Each row of a before or after table is a point. The points were changed in one or more steps. Then noise was added and the rows were shuffled. The steps act on columns, c1 being the first. What was done? A step turns or swaps two columns, mirrors them in a line or flattens them onto one, adds a multiple of one to another, or multiplies or shifts one. Angles are multiples of 10 degrees, from the lower column toward the higher: turns from -170 to 170, lines from 10 to 170 but not 90. Use the fewest steps. Two steps may share a column if one is a turn and the other turns, adds or multiplies; they go together, in the order done. Otherwise the lowest column goes first.

Before, 11 rows:
[[ 35   4]
 [ 68 -30]
 [-17  13]
 [-11   5]
 [ 21  -5]
 [-95  17]
 [  4  17]
 [ 21  13]
 [-13  -4]
 [-23  10]
 [  5 -20]]
After, 11 rows:
[[ 20  -3]
 [ 51  53]
 [  9  34]
 [-10  -9]
 [ -4  23]
 [ 12  18]
 [  1 -14]
 [-49 -83]
 [-19 -13]
 [-17 -18]
 [-12   8]]
Steps: turn c1 and c2 by 70 degrees

Before, 11 rows:
[[-75 -16 -51 -19]
 [-58 -22 -13 -23]
 [ 17  13  70  -7]
 [-15  30  26   9]
 [ 15 -41 -78 -40]
 [-31 -34 -27  20]
 [-38 -11 -38 -13]
 [-41 -23 -20  22]
 [-76  28 -11 -25]
 [ 61   7  29  39]
 [ -2  -5 -94 -59]]
After, 11 rows:
[[ 13 -70  55 -41]
 [ -2 -91  22 -57]
 [ 60  26 -11  37]
 [-29 -20  38  22]
 [-76 -48  25 -18]
 [-38 -17  27  23]
 [-16  21 -32   9]
 [ 16  64 -24  -6]
 [-77 -13 -27 -24]
 [-58  -9  25 -22]
 [-39 -34  16 -11]]
Steps: turn c2 and c3 by -100 degrees

Before:
[[-95 -32  -8   5  24  24  42  -7]
 [ 21  21 -36  -4  -5  86  -4 -49]
 [-17  40 -72 -23 -26  -3  -4  14]
 [-18 -13 -20  15  -7  13 -63  -1]
 [ 29 -21  51 -16 -28 -77  61 -50]
 [ 18  14   8 -11  -4  16  62  29]
 [-26  -4  39  42 -36  27  35 -10]
 [-10   6  12 -69 -27  53  10  -8]
 [  8 -50   3 -29 -63  28 -33   7]
 [ 42 -37 -72   1  -3  12  54   1]]
After, 10 rows:
[[ 41 -37 -72 -15  -2   9 -50   0]
 [-99 -33 -13  -9  24  24 -41  -8]
 [-16  36 -72 -21 -27  -4  12  16]
 [-28  -3  41  25 -37  26 -49 -11]
 [ 18  16   6 -29  -3  15 -54  30]
 [-11   9  12 -64 -29  53  13  -8]
 [  7 -49   3 -16 -65  32  40   9]
 [-20 -14 -23  38  -6  12  53  -4]
 [ 22  20 -33  -2  -4  85   5 -51]
 [ 31 -20  51 -36 -24 -79 -54 -49]]
Steps: mirror c4 and c7 in the line at 170 degrees

Before (11 x 12):
[[  4 -35  21  25  24  -6  -8  28  10 -33  31  13]
 [-15  44 -14 -14 -12 -48 -61 -23  -5 -12 -30  -3]
 [-32  33 -26  -7  47 -48  12  33  -4 -34 -46  49]
 [ -1   0 -49  28  36  17 -30  43 -27   7 -44 -19]
 [-21   3  11   0  -5  -8 -15 -30 -32  -1   6 -13]
 [  2  27  15  24 -28  -2 -37  34 -27  -2  20 -30]
 [-21  34 -44 -23 -30  12 -28   2  -5   6 -34  42]
 [-23  -2   2  14  36  22  -7  37   6 -18 -44  28]
 [ 22  15  -3  32  14   2  -8  24  19 -39   8 -17]
 [ 22  16  31   4  13 -17 -32 -29   1  16  -4  30]
 [ -6   5  26  12   4 -57  -3   6   8   7 -18  -1]]
After, 11 rows:
[[ -8   3  11   0  -6 -21 -15 -30 -32   0  -3 -14]
 [ 22  -2   2  42  36 -23  -7  37   6 -18 -15  50]
 [-47  45 -14 -43 -13 -15 -62 -23  -5 -12 -24  18]
 [ -2  27  15  72 -28   2 -37  34 -26  -3  -4 -36]
 [-18  16  31  12  13  22 -32 -29   2  16  17  26]
 [-48  33 -26 -20  47 -33  12  33  -4 -34  -4  67]
 [ 17   1 -49  83  36  -1 -30  43 -27   7 -46  13]
 [ 12  34 -44 -69 -30 -21 -28   2  -5   7   2  54]
 [  2  16  -3  96  15  22  -8  24  19 -39  -5 -17]
 [-57   5  26  36   3  -6  -3   6   8   8 -15  11]
 [ -6 -35  20  75  24   4  -8  28  11 -33  32 -10]]
Steps: swap c1 and c6; multiply c4 by 3; turn c11 and c12 by -40 degrees

Before:
[[-26 -11  55 -15 -81   4 -41  -2  -4   2 -59  45 -41 -33 -25 -53  19   0]
 [ 49   2  10 -24   3   2  53  20  11  -7  19  -8  31  33 -37 -10  44  16]
 [ 28  -2 -22  18   6   6  40  11 -35 -20  -9 -29  18  20 -42 -33  46  38]
 [ 13  13 -27   9  20   3  46  31  33 -14 -23  -9  20  50 -19  -2  49  37]
 [  2  20  42  -1  43 -55  20  -5  -7   8 -11  12   8  33 -22  17  13  51]
 [  5  37  -7 -10 -23  -3  45  -9  -7   6 -11 -19  38  22  -8 -23  67  31]
 [-11  37  47  17 -66 -22 -17  26   1  15 -23   9 -76 -28 -19 -31  23 -29]
 [-10  -2   2 -31  28 -58  14  -9  -8  21 -26  28  -2 -31 -25  63   1  35]
 [-11 -15   0  12   1  19  41   2  -8   4   8 -18  33  29  -1 -11  17  10]
 [  8  -7  28  14 -95 -32 -17  31 -20  37 -49  36 -35  -2  -6 -52  21 -17]]
After (10 x 18):
[[-11 -16   1  14   0  19  42  14  -7   5   9 -28  25 -20   0 -11  17   9]
 [ 50   3   9 -23   3   2  55  18  11  -7  20 -34  32  -9 -36 -10  43  18]
 [  4  19  41   0  43 -53  23   2  -6   8  -9 -34   4  11 -22  17  12  50]
 [  9  -8  28  15 -97 -35 -17  -6 -22  37 -46   2 -13  34  -6 -55  21 -17]
 [-10   0   1 -31  27 -56  15  -4  -8  23 -25  31  -5  28 -25  64   0  35]
 [  5  37  -7  -8 -24  -4  44  14  -6   4 -13 -23  24 -20  -8 -21  66  30]
 [-27 -10  54 -17 -80   5 -41 -17  -4   3 -60  32 -32  43 -24 -52  20   2]
 [-11  38  46  16 -64 -20 -15 -29   0  15 -23  29 -47  11 -22 -30  24 -31]
 [ 13  12 -28   9  22   3  46  15  34 -15 -22 -49  29  -9 -16   0  48  37]
 [ 29  -1 -22  18   6   6  40  13 -34 -20  -7 -21  16 -29 -43 -35  46  38]]
Steps: flatten c8 and c13 onto the line at 60 degrees; turn c12 and c14 by 90 degrees
